Each row is a point. To make a cloud, some directions were put in groups of two or more. Within a group, all points are equally far from the middle, so they leave a hole (a ring in 2 directions, a hollow ball in 3). The other directions are filled evenly. Then the cloud was stretched, turned, moved and blurred a little. How many holes are there, and how many directions does each take, smallest first?

Cloud:
[[ -9.4 -20.5]
 [-21.8  26.7]
 [ -5.5  32.7]
 [-17.5 -18.9]
 [ 23.8  -0.4]
 [-14.0  30.4]
 [-25.5 -14.2]
 [-27.4  22.2]
 [-33.5  -2.9]
 [-34.0  10.0]
 [ 15.8  26.7]
 [ 13.9 -13.9]
 [ 19.8  23.3]
 [ 20.0  -7.3]
 [  9.6 -16.2]]
Holes: 1 (2)

Cloud, 20 rows:
[[  0.1  23.8  26.9]
 [-32.7   5.4  -1.2]
 [ 21.9 -33.1 -22.8]
 [  7.1 -10.5  30.0]
 [ 34.0   0.7  -2.5]
 [ 31.2   3.7   7.4]
 [ 15.3  26.9  10.9]
 [  8.9  28.5 -14.4]
 [-25.4   1.6 -11.4]
 [ 45.7 -16.0   0.3]
 [ -4.2   6.1 -23.8]
 [  6.9  -0.1 -23.9]
 [ 26.3   4.8  17.7]
 [-27.3  -2.7   0.3]
 [ -3.1  14.7  29.5]
 [ 44.5 -14.5   1.1]
 [ 14.7 -34.0 -21.3]
 [-16.3  15.0  28.9]
 [ 40.4 -15.7 -11.7]
 [-21.8  -1.6  20.3]]
Holes: 1 (2)

Cloud, 20 rows:
[[ 16.6 -37.8  13.6]
 [-13.1   7.2 -18.7]
 [  1.4  49.3  -0.6]
 [-26.4  -5.3   9.3]
 [  2.1 -26.1  18.7]
 [ -3.0  -9.6 -14.7]
 [ 31.0  -3.3   2.8]
 [ 19.6 -21.0  10.6]
 [-19.6   4.8   5.5]
 [ 19.9 -23.3 -25.9]
 [ 23.6 -25.1  21.3]
 [  1.5  46.4  -9.5]
 [ 27.2 -18.1  32.9]
 [ 27.7  11.5   6.3]
 [  6.6 -32.6  -8.1]
 [-32.5  12.7 -17.0]
 [ 10.8 -12.1 -19.1]
 [ 32.8 -21.2   8.6]
 [ 38.0   5.0   8.6]
 [-14.7  12.1 -24.9]]
Holes: 0

Cloud (26 x 4):
[[ 17.3  15.6  -9.9   8.7]
 [ 10.3   3.1 -19.4  29.6]
 [ 10.8   6.9 -29.0 -13.9]
 [ 19.8  17.5 -15.7 -18.7]
 [-20.5 -30.9 -52.8  -7.9]
 [ -3.0 -21.4 -42.5  -3.9]
 [ -9.1   6.5  19.2  35.3]
 [ 26.0  24.1  17.6  14.4]
 [  4.0  18.2 -19.3  -7.4]
 [ -7.4 -20.7 -48.7 -16.8]
 [ 14.9 -25.5 -26.6  -8.2]
 [ -8.3  15.6   7.8  19.1]
 [  6.0  20.2  -4.0  12.4]
 [ 21.0   2.6  38.2   2.6]
 [ -1.9 -16.8  11.4 -13.2]
 [-34.9  -9.1  -6.6  -7.8]
 [ -2.0 -39.4 -20.5  15.8]
 [  9.7   1.3 -21.5  26.9]
 [ 24.2 -33.5   8.1   3.0]
 [-27.3 -23.9  -9.9 -12.8]
 [ 36.0  23.1  40.2  -6.4]
 [ -1.2  17.2 -28.4 -19.4]
 [ 18.9 -28.9   5.1 -21.8]
 [-14.7  17.6 -17.8  11.3]
 [ 40.0 -28.6   9.0 -18.4]
 [ -7.2  15.5 -30.4 -10.1]]
Holes: 1 (2)

Cloud (51 x 6):
[[ 11.4 -19.2  -4.2  21.8 -33.5  16.9]
 [ -2.3  14.5 -32.5  29.3   3.7 -14.0]
 [ 16.5 -15.6 -36.6  10.3   7.4 -14.7]
 [-15.1  -0.3  29.2 -11.6 -29.6  15.1]
 [ 21.3  14.3 -10.1  28.5 -33.5  -0.9]
 [ 24.1  16.7  18.0  11.9   2.9   3.0]
 [ -1.9   1.7 -43.7  35.5 -12.0  32.2]
 [  2.6 -28.5  -6.9  35.6 -10.9  22.6]
 [  5.7 -43.0  -2.2  -1.1  -3.1 -33.1]
 [ -8.4  -4.7 -21.3   3.6  -2.5 -23.8]
 [ 28.2   7.2  19.3  14.7  -9.2   7.9]
 [ -3.6  22.2  -4.6 -38.0 -26.8 -15.8]
 [ 16.6 -28.3   1.0  11.6  13.1 -22.4]
 [ 11.3 -38.7  -4.8  17.1 -19.5  19.1]
 [  7.0  13.3  21.1   6.9  -4.6  36.3]
 [  0.5  27.1  -8.3  -9.7 -12.5  41.6]
 [ -8.4  15.4   0.5 -31.7   1.5 -17.4]
 [ 32.8 -13.2  13.7 -12.4 -23.3  -9.3]
 [ 13.2  19.7   7.1 -17.8 -14.3  22.3]
 [ 23.5  28.3 -29.8   5.5  23.1   2.4]
 [ 12.0  11.0   3.7  27.5 -29.9 -14.7]
 [ 34.9  -5.9 -11.1 -14.3 -18.2 -22.2]
 [  8.9  38.8   1.1  -4.1  -9.3  26.2]
 [-14.3  -0.3  40.1  -1.6 -12.7  28.1]
 [  5.8  -8.0 -18.1 -32.1  24.3  -2.2]
 [ 13.4 -39.5  14.2   2.4  -0.1  29.2]
 [ -0.6 -25.2  14.4  25.7 -33.7  12.7]
 [-21.3  21.1 -17.4   2.0  19.4  -0.7]
 [ 29.9  -6.9 -12.3 -11.2   1.2 -21.2]
 [ 16.0 -53.9  13.7 -11.1 -11.1  19.2]
 [ -9.5 -11.9  22.8 -21.8 -12.5  30.9]
 [-14.3  -7.6 -20.3 -27.1  14.8  26.3]
 [-11.1  26.4  17.7   7.3 -27.1  10.3]
 [ -4.1 -12.4  13.1   0.0  37.8   4.9]
 [ 16.7 -28.1 -27.7   3.6   9.8  26.9]
 [  8.5  -9.3  15.3 -18.7 -11.6  32.2]
 [ -7.5 -27.6  28.0  -1.8 -46.2  -2.3]
 [ -3.4  51.0   3.0   7.2 -10.5  17.5]
 [ 16.4   4.6 -38.8 -10.2  29.1   7.9]
 [-23.5  -2.8 -20.1 -18.6  14.0   7.5]
 [ -1.2 -15.5  -5.4  -1.3  30.8  27.4]
 [ 30.3 -16.4  -5.3 -13.7 -19.2 -31.1]
 [  1.0 -72.6   8.7  -8.2 -17.6  -4.3]
 [-23.8   7.6 -33.6   6.1  10.3  14.6]
 [ 17.5 -28.0  13.2   8.3  -7.0  31.7]
 [ 20.2   6.7 -24.1   7.2  28.0  -0.4]
 [ 15.6 -38.8  13.3  11.3  -4.6  28.0]
 [ 11.6 -36.4  26.2  -2.7 -49.2 -13.4]
 [ 17.2 -40.8  26.4 -14.2 -30.2 -47.2]
 [-17.5  -0.4  -5.8 -19.9  23.7   0.5]
 [ 36.8   8.2 -15.5   0.7 -25.1   1.7]]
Holes: 2 (2, 2)

Cloud (46 x 6):
[[-24.2   0.2   2.2   2.0 -47.9  -2.6]
 [  0.1 -12.2 -27.9 -19.6  14.0  21.8]
 [ 22.8  33.3  31.7  -7.8  19.1 -20.2]
 [ 37.0  -0.8  17.7  -6.6  33.5 -18.4]
 [-32.0  10.2  19.2  -8.8  -7.5  -8.5]
 [ 26.3  27.3  -0.5 -41.3 -14.7  25.5]
 [ 19.9  10.5   8.8 -21.9  14.5   2.4]
 [-20.1  15.5  25.8  -3.5 -21.1 -26.3]
 [ -6.3  16.1 -21.8 -25.1  11.4  17.5]
 [ 10.9   5.0  17.8  -5.8  32.3  22.4]
 [  0.8  -3.8  -1.3 -30.4 -11.3  -3.0]
 [ 29.0  -4.1  10.1   3.1 -14.4   2.8]
 [  9.8  -1.2  16.6  15.3  16.7 -32.2]
 [-25.0   1.1 -13.8 -21.4   3.6  34.0]
 [ 30.8  39.7 -39.0 -31.9  20.1 -17.7]
 [  7.5  14.6  34.8  -0.2  18.4  20.1]
 [ 17.7  20.9  15.3 -36.7   2.1 -16.4]
 [-22.1  14.7  -2.8  20.5  -0.3 -18.7]
 [-23.7  21.2 -21.5   5.4 -15.5   1.6]
 [ 33.9   7.6 -25.1 -22.1  -5.2  -3.1]
 [ -6.0  35.4  -5.1 -18.0 -15.7  22.1]
 [ 29.4 -11.5 -10.4  -2.5  -1.9  20.7]
 [ 16.5 -10.7  18.0  23.5   1.9   7.3]
 [  1.1 -10.8  17.6 -25.4 -11.6  -6.5]
 [  5.5  31.4 -14.3   6.2  17.1 -32.6]
 [-23.3  46.9 -20.0   6.9  10.4   3.9]
 [ 25.8  33.0 -32.5 -36.3  -2.6  -6.2]
 [-32.7  18.8 -16.5  10.9 -41.4 -13.0]
 [-14.3 -20.5   4.9   5.5 -25.9  17.8]
 [-14.9   7.8 -11.2  17.5  35.8  -3.6]
 [ 36.1 -13.5 -29.0 -16.2  13.8   8.6]
 [ -8.3 -24.9 -15.3  -5.8 -11.4 -57.4]
 [-22.9  23.2  -0.7   1.4  10.0  17.7]
 [ -6.7  39.2 -34.6  -1.6  32.4 -22.7]
 [  6.2   2.7 -23.9 -26.1  26.9  17.1]
 [ 41.3   6.5   4.3 -33.5  19.7 -21.0]
 [ -2.0  29.7 -32.9  -8.9 -13.7 -34.1]
 [ 18.2  26.1 -23.9  -0.6  11.0  -0.4]
 [ 31.3  25.3 -11.6 -12.2  -9.9 -19.6]
 [ 29.7  -4.5 -34.2 -13.8  -0.2   5.9]
 [ 24.3  -2.9  -2.8 -25.8 -29.3  15.6]
 [  7.8   1.0   7.7 -11.6  14.2 -22.2]
 [ 19.7 -22.0  -1.8 -18.5  -0.3 -44.0]
 [ 23.3   9.0 -39.9 -18.4  -9.5 -17.4]
 [ 26.9   8.6  38.3  -9.4   8.3 -24.2]
 [ 30.8 -36.6  28.4 -25.3 -12.2  -9.3]]
Holes: 0
